Each row of a before or after table is a point. One or more steps were done to the points. Then noise was added and the rows were shuffled. The steps act on columns, c1 being the first. Name the steps. A step turns or swaps two columns, mirrors them in a line or flattens them onto one, adds a multiple of one to another, or multiplies or shifts one. Angles are multiples of 10 degrees, from the lower column toward the higher: turns from -170 to 170, lines from 10 to 170 but not 90. Use the fewest steps. Two steps may share a column if one is a turn and the other turns, adds or multiplies; they go together, in the order done. Otherwise the lowest column goes first.

Before (8 x 2):
[[ 21 -39]
 [-30  12]
 [-40  46]
 [-18  40]
 [ 29 -24]
 [-38  21]
 [ -9  26]
 [ 25 -46]]
After (8 x 2):
[[ -9  40]
 [  9  58]
 [-18 -53]
 [ -4 -36]
 [-10  30]
 [ 21  38]
 [ 11  23]
 [-17 -43]]
Steps: turn c1 and c2 by -50 degrees

Before (14 x 6):
[[  7   9 -10  12   0  -2]
 [ -9  -5   7  -2   4   2]
 [  8  12   6   1   4  20]
 [ -8   5 -17   7  -2  -2]
 [  0  -8  -1  -1  -2   7]
 [  0   4 -10  -1   1  -6]
 [ -5   0   9   2  -3   1]
 [-14  -6   6   4  -4   4]
 [ -4   8  -7   3  -5  -3]
 [ -6   4  -6   2  -6  -6]
 [ -8   8 -10   5   4 -10]
 [ -1  11 -12   0  -3 -12]
 [  1   4  14   0  10  19]
 [ -5  12   4  -7   4  16]]
After (14 x 6):
[[ 12  -7   7   5  -2  48]
 [  0  -8 -13  -8  -9  -7]
 [  3   5   8  -4   0   3]
 [  3  -2 -10   5  -2 -19]
 [  8  -3 -11   5  -7 -36]
 [ -5   6   1   1   3  21]
 [ 10   3 -17  -1   0  -6]
 [  8  13   5  -6   8  13]
 [  7   5  -7   0  -3 -18]
 [  2 -12   6  -4  -9  60]
 [ 12  -5 -11  -2   1 -29]
 [  7   2  -7   0  -5  -9]
 [  2 -10  12  -5   4  57]
 [  4   3   6  -2  10   5]]
Steps: turn c1 and c2 by -140 degrees; turn c2 and c5 by 50 degrees; mirror c3 and c4 in the line at 170 degrees; multiply c6 by 3

Before (8 x 11):
[[-20  -6 -13   4  10  -5   2   7  -7  10   2]
 [  6   5  -5   8  15  18   0  -6 -10   2  -6]
 [  2   5  11  -9  -2  19   1  -2  -8  -2 -11]
 [-12  -3 -14  -1  10   7  10   7  10   8  -4]
 [-10   6  -8   6   0  -1  -2  -5  -9  -7   9]
 [-13   1  -4   3  -5  -5   5  -3   0 -11 -12]
 [  6 -17  -5 -11  -2  -1  -3   4 -16  -5   9]
 [-10   3   7  11  -8  -1 -14  -6  -1  10   4]]
After (8 x 11):
[[ 19 -15  -5 -11  -2   7  -3  -5 -16  -4   3]
 [-39  -1  -4   3  -5  -6   6   1   0 -11  -6]
 [ 18  13  -6   8  14  13   0   6 -10   2  -3]
 [-29   3   6  11  -8  -2 -14   7  -1  10   3]
 [-35   2 -14  -1  10   7  10  -7  10   7  -2]
 [  7  15  12  -9  -2  14   0   3  -8  -2  -4]
 [-29   5  -9   7   0  -3  -2   5  -9  -8   3]
 [-60  -7 -14   4  11  -1   2  -7  -7  11   1]]
Steps: multiply c1 by 3; turn c2 and c6 by -30 degrees; multiply c8 by -1; multiply c11 by 0.4
